Each row of a before or after table is a point. One or more steps were done to the points. Then noise was added and the rows were shuffled. The steps act on columns, c1 being the first. Name the steps. A step turns or swaps two columns, mirrors them in a line or flattens them onto one, adds a multiple of one to another, or multiplies or shifts one. Angles are multiples of 10 degrees, from the lower column toward the higher: turns from -170 to 170, lines from 10 to 170 but not 90. Use the fewest steps. Two steps may share a column if one is a turn and the other turns, adds or multiplies; they go together, in the order done. Otherwise the lowest column goes first.

Before, 14 rows:
[[-0.5 -8.3]
 [-4.9  2.8]
 [ 1.1  2.8]
 [-3.0 -1.3]
 [ 0.7 -0.5]
 [ 1.3 -0.4]
 [-0.3  0.1]
 [-4.5  2.2]
 [-0.2 -5.3]
 [-1.9  1.8]
 [ 1.1  1.3]
 [ 1.4  1.9]
 [ 1.3  1.8]
 [ 1.1  3.0]]
After, 14 rows:
[[-8.2 -1.0]
 [ 2.0 -1.0]
 [ 2.9 -0.6]
 [ 0.0  0.2]
 [-5.3 -0.7]
 [ 2.0  5.3]
 [ 1.4 -1.0]
 [-1.8  2.7]
 [ 3.1 -0.5]
 [-0.3 -0.8]
 [ 1.4  2.1]
 [ 1.3  4.9]
 [ 2.2 -1.0]
 [-0.2 -1.3]]
Steps: turn c1 and c2 by -80 degrees

Before (9 x 3):
[[-3.8 -2.3  0.9]
 [ 2.7  4.3 -0.3]
 [-4.1 -2.3  0.3]
 [-3.5 -1.2  1.8]
 [-4.9 -0.1 -0.7]
 [-4.0 -1.6  2.3]
 [-4.3  0.6  0.4]
 [ 1.5 -2.8  0.9]
 [ 1.2 -1.2 -0.5]]
After, 9 rows:
[[-2.8  5.3  3.0]
 [ 1.7 -3.4 -0.1]
 [-3.1  1.8  2.7]
 [-1.9  4.6  3.4]
 [-2.0  2.7  2.9]
 [-1.4  4.6  4.3]
 [ 2.0  1.2 -2.3]
 [ 0.3 -3.1 -1.4]
 [-4.0  4.1  2.3]]
Steps: turn c1 and c3 by -40 degrees; add 1.5 times c3 to c2

Before, 10 rows:
[[-0.6 -0.6  0.9 -1.0  0.0  2.9]
 [ 0.6  0.0 -0.9  2.9  0.1  2.4]
 [-3.2 -3.4 -2.0 -1.2 -1.7 -1.8]
 [-0.6  1.7  3.4  1.5 -1.3 -1.8]
 [-2.9  1.5 -2.1 -1.3 -1.9  3.2]
 [ 0.2 -3.7  0.0  0.5  2.7 -2.1]
 [-2.5  1.8  0.3  3.6  2.8 -2.6]
 [-1.8  0.3  0.5  4.5  2.1  2.6]
 [ 3.2 -2.7 -0.6  3.5  1.0  2.3]
 [ 1.4 -2.2  2.3 -0.3  0.7 -1.3]]
After:
[[-0.6  7.3  1.6  0.1 -2.0 -8.6]
 [ 1.1 -1.7 -0.8 -0.4 -0.5 -3.1]
 [-2.2 -2.3  0.7  1.9  0.6 -1.1]
 [-0.3 -0.4  1.6  4.4 -2.1  5.9]
 [ 3.2 -5.2  0.6  0.8  2.8  2.1]
 [-0.7  4.4 -1.4 -1.0 -2.1 -4.9]
 [-1.5 -2.6  1.0  4.6 -1.8 -0.8]
 [-4.8  2.1  0.9  0.5 -0.4 -8.2]
 [-0.4 -1.1 -3.6  1.7 -1.2  5.3]
 [ 3.3  6.8  0.4  1.0  2.6 -8.1]]
Steps: mirror c1 and c4 in the line at 110 degrees; multiply c2 by 3; turn c2 and c6 by 120 degrees; turn c3 and c5 by -140 degrees

Before, 10 rows:
[[-2.5 -3.9 -4.6 -1.3  2.0 -2.9  0.9  2.8  5.6]
 [-3.8 -5.0 -3.4  2.7 -0.8 -2.2 -1.8  4.6  4.0]
 [ 1.2 -3.5 -0.4  2.4  0.5 -3.1 -0.4  2.6  5.0]
 [-0.6  0.8  1.8 -3.9 -2.0  1.6 -0.9 -0.1 -1.2]
 [-0.6 -1.5  2.8  1.5 -1.3  3.9  2.5 -3.3  2.8]
 [-2.1 -3.2  3.8 -4.0  0.2  2.1  3.1  3.9 -4.0]
 [ 1.2 -1.5 -1.3  0.0 -3.2  1.4  4.0 -1.0  0.3]
 [ 1.6  2.9  1.6 -1.1 -2.0  6.5  4.1  0.4  0.7]
 [ 1.7 -4.4 -4.1 -0.4  0.7  1.4 -2.8  1.1  3.4]
 [ 0.0 -0.4 -2.2  1.0  2.6  0.5 -1.7 -0.1 -0.9]]
After:
[[-0.2 -0.3 -2.5  1.3 -2.8  1.4 -0.7 -0.1 -0.9]
 [-2.2 -3.1  4.1 -4.2  2.5  3.3 -2.2  4.0 -5.2]
 [ 1.0 -1.5 -1.2 -0.2  5.1  2.3 -0.4 -0.6 -0.1]
 [ 1.7 -4.7 -3.8 -0.5 -2.5  2.2  1.1  1.4  4.5]
 [-0.7 -1.6  3.0  1.5  3.0  4.8 -0.3 -3.4  3.6]
 [-2.5 -4.2 -4.9 -1.0 -1.0 -1.9 -2.0  2.6  7.3]
 [-3.7 -4.9 -3.4  3.3 -0.6 -1.2  1.6  4.8  5.4]
 [-0.7  0.6  1.8 -4.0  1.0  2.4  2.2  0.0 -1.4]
 [ 1.5  2.9  1.5 -0.9  4.4  7.5 -0.9  0.8  0.9]
 [ 1.2 -3.7 -0.4  2.4 -0.7 -2.2  0.0  2.5  6.4]]
Steps: turn c5 and c7 by -130 degrees; shift c6 by 1.0; multiply c9 by 1.3

Before:
[[-2.3 -2.9 -1.8  2.2  1.6 -0.7 -1.9 -2.2 -2.8  1.4  2.6]
 [ 0.3  0.7 -1.7  0.1  1.6  2.4  1.0  2.6 -6.5 -1.9 -1.2]
 [-0.9 -2.8  2.0  2.8  1.0 -1.0  0.3  1.2 -0.7  3.8  1.8]
 [ 2.2  3.9  1.3  1.1 -4.5 -3.1 -2.9  4.0 -4.5  2.5  1.6]
 [ 2.8  4.7  0.8  0.9 -1.3  3.5  2.0  1.3  0.7  3.3  0.8]
 [ 2.2 -1.5 -0.9 -1.3  2.4 -2.5 10.9 -0.9 -0.8  4.4  2.5]
 [ 2.0 -3.2  0.4  2.7  2.8 -0.7 -1.5  3.4  0.6  3.7  0.3]
 [ 0.6  0.0  3.0 -0.8  0.8 -0.8 -2.2 -1.6 -3.9  3.7 -7.0]
 [-3.5  3.9  0.4 -0.8  2.3  0.8 -2.9  3.3 -1.2 -2.0 -4.0]
 [ 1.5  2.6  5.0  0.0 -1.7 -0.4 -3.7  0.3  2.0 -9.5  2.0]
 [-0.2 -2.6 -0.2 -2.3  2.1  0.8 -3.6  1.4 -0.7  2.3  2.8]
 [ 0.4 -3.3 -0.4 -1.4 -3.5  1.2  6.9 -1.0  2.3  3.1 -0.8]
 [ 0.7 -1.0 -1.9  0.9  2.1 -1.9 -4.0 -0.5  1.1 -3.2 -0.7]]
After, 13 rows:
[[ 1.1 -2.4  0.5  3.7  1.9  2.3 -2.3 -3.8  1.1 -3.0 -4.3]
 [-0.5 -0.9  1.4 -2.0 -4.9  4.9 -4.6 -4.9 -1.5  1.9  1.6]
 [-0.6 -6.4  1.0 -2.9 -1.3  1.5 -1.1  1.5  1.0  0.8  0.9]
 [-1.8  0.2 -0.6  1.3  1.9 -2.1  0.1 -4.2  0.1  2.5  2.7]
 [ 0.6  3.2 -1.8 -1.8  2.3  0.5  2.3 -3.8  0.5 -2.1 -1.0]
 [ 3.6  1.7 -1.6  1.0  1.5 -1.8  0.4 -1.5 -3.9  2.3  2.9]
 [-1.8  1.0 -0.7 -1.1  2.5  0.4 -3.9 10.3 -1.2  5.2  2.6]
 [-1.9 -0.7  2.7  0.5  0.9  0.5 -0.5 -2.5 -4.1  4.1 -6.6]
 [ 2.2  1.3  2.3 -0.4  1.1 -1.8 -1.0 -0.2  0.3  4.9  1.6]
 [-1.5  0.3 -0.7  0.3 -4.0 -3.2 -0.4  7.4  0.8  3.7 -0.8]
 [ 1.3  1.0  0.6 -2.6  2.7 -2.5 -1.7 -2.5  2.4  4.2  0.4]
 [ 0.6 -1.7 -1.9 -0.6  1.6 -1.3 -6.5 -1.1 -3.0 -2.0 -1.3]
 [-2.2  1.8  5.2 -0.4 -1.8  2.1  2.4 -3.2  1.3 -9.5  2.2]]
Steps: add -0.3 times c3 to c4; turn c1 and c4 by -120 degrees; turn c2 and c6 by 130 degrees; turn c2 and c10 by 20 degrees; turn c8 and c9 by 40 degrees; turn c7 and c8 by 110 degrees

Before (13 x 14):
[[-1.1 -0.2  2.7  2.4 -1.1 -2.0  2.8  5.4  0.3 -2.5  4.0 -3.0 -0.4  2.7]
 [ 1.4  2.1 -1.8 -2.4  2.1 -0.3 -0.8  1.8  1.1  1.4 -3.0 -1.3 -2.4 -4.0]
 [-0.6 -4.0 -2.2 -1.0  3.5 -0.6 -0.7  0.3 -1.6  3.0 -1.0 -2.2  2.1 -4.1]
 [ 2.7 -2.4  0.9 -1.1  3.2 -2.4  0.1  2.6  2.1 -0.5  3.4 -0.2  4.5  3.4]
 [-0.2 -4.2 -1.1 -0.5  0.3 -2.9  3.9  4.4 -2.1 -2.6 -3.1  1.0  2.6  1.3]
 [ 2.2  1.9  3.4  0.3 -0.8  1.3 -1.0  3.7 -3.5  2.4 -0.2  0.8 -2.2 -2.4]
 [-1.8 -2.3 -4.3  1.5 -2.3 -4.8  3.8  4.4 -1.6  2.6 -2.6  4.3 -0.5 -0.7]
 [ 5.6  0.8 -1.3  3.8  0.5 -1.5  3.3  3.8 -0.1 -2.8 -0.5 -1.7 -3.1 -2.6]
 [ 1.2 -0.1 -2.3 -1.6 -0.2  0.6  1.6  4.7 -4.1  2.8  2.8 -2.0 -3.1  2.3]
 [ 0.3  0.0 -2.6  0.8 -0.2 -3.2 -0.4  1.4 -1.4  0.2 -1.8 -2.3  3.7  1.0]
 [ 3.8  0.3  2.5 -1.9 -3.0  1.1  1.0 -1.2 -0.3 -2.4  0.3  0.9  4.3  0.9]
 [ 4.0  2.4  0.1  0.5  2.7 -1.9  5.7  2.9 -2.0  2.4 -0.1  1.6  2.1 -0.6]
 [ 1.4 -4.2  0.9 -2.3  2.3  1.8 -1.4 -1.8  2.0  4.9 -1.2 -0.2 -2.8  2.6]]
After (13 x 14):
[[ 2.1  1.7  1.5 -2.2  1.2 -2.8  4.6 -2.0  0.6  4.8 -0.6 -1.5  0.9  3.0]
 [ 3.9  4.8  0.0  0.3  0.1  3.4 -5.0  3.1 -5.8  2.4 -0.2  4.6 -0.1 -0.4]
 [-0.7  3.6 -2.6 -1.5  2.6  1.8  4.2  0.1 -1.0  3.3 -1.0 -6.6 -1.2 -4.4]
 [ 1.8 -2.1  3.5  0.7  0.2 -2.7 -1.1  3.1 -6.3  2.2 -0.4  1.9  1.1 -2.2]
 [ 0.6 -0.1 -2.9  0.8  0.3  5.6  0.3  1.3 -1.9  0.2 -1.7 -7.0 -0.5  0.6]
 [ 3.3  3.0  1.0 -0.9  1.8  4.7  2.6  2.9 -0.5 -0.5  4.1  0.1 -1.3  3.9]
 [ 3.6 -0.8  2.3 -2.0 -3.2  2.1 -1.0 -2.0 -3.9 -2.2  0.3  2.6 -4.7  0.9]
 [ 1.3  0.9 -2.2 -1.3 -1.0 -2.6 -0.2  4.1 -5.4  2.6  3.0 -6.7  2.3  2.0]
 [ 5.7  2.5 -1.4  3.2 -1.4 -1.2 -2.2  4.1 -5.7 -2.7 -0.3 -5.3  3.9 -2.7]
 [-2.0  2.5 -3.8  1.8 -5.0  2.7  0.4  4.8 -0.1  2.3 -2.3 13.1  5.0 -1.2]
 [-1.0  1.1  3.3  2.9 -2.2  1.1 -1.2  5.1  1.4 -2.6  3.8 -9.1  1.5  3.1]
 [-0.1  4.1 -1.2 -0.2 -3.7  4.6  1.8  4.4 -2.0 -2.1 -3.1  2.9  1.0  1.2]
 [ 1.2 -0.1 -1.8 -2.2  2.6 -1.5 -1.4  0.7 -0.9  2.0 -2.8 -3.4  2.1 -4.0]]
Steps: add -1 times c1 to c9; turn c2 and c7 by -120 degrees; turn c2 and c5 by -40 degrees; turn c6 and c13 by -130 degrees; multiply c13 by 1.3; multiply c12 by 3
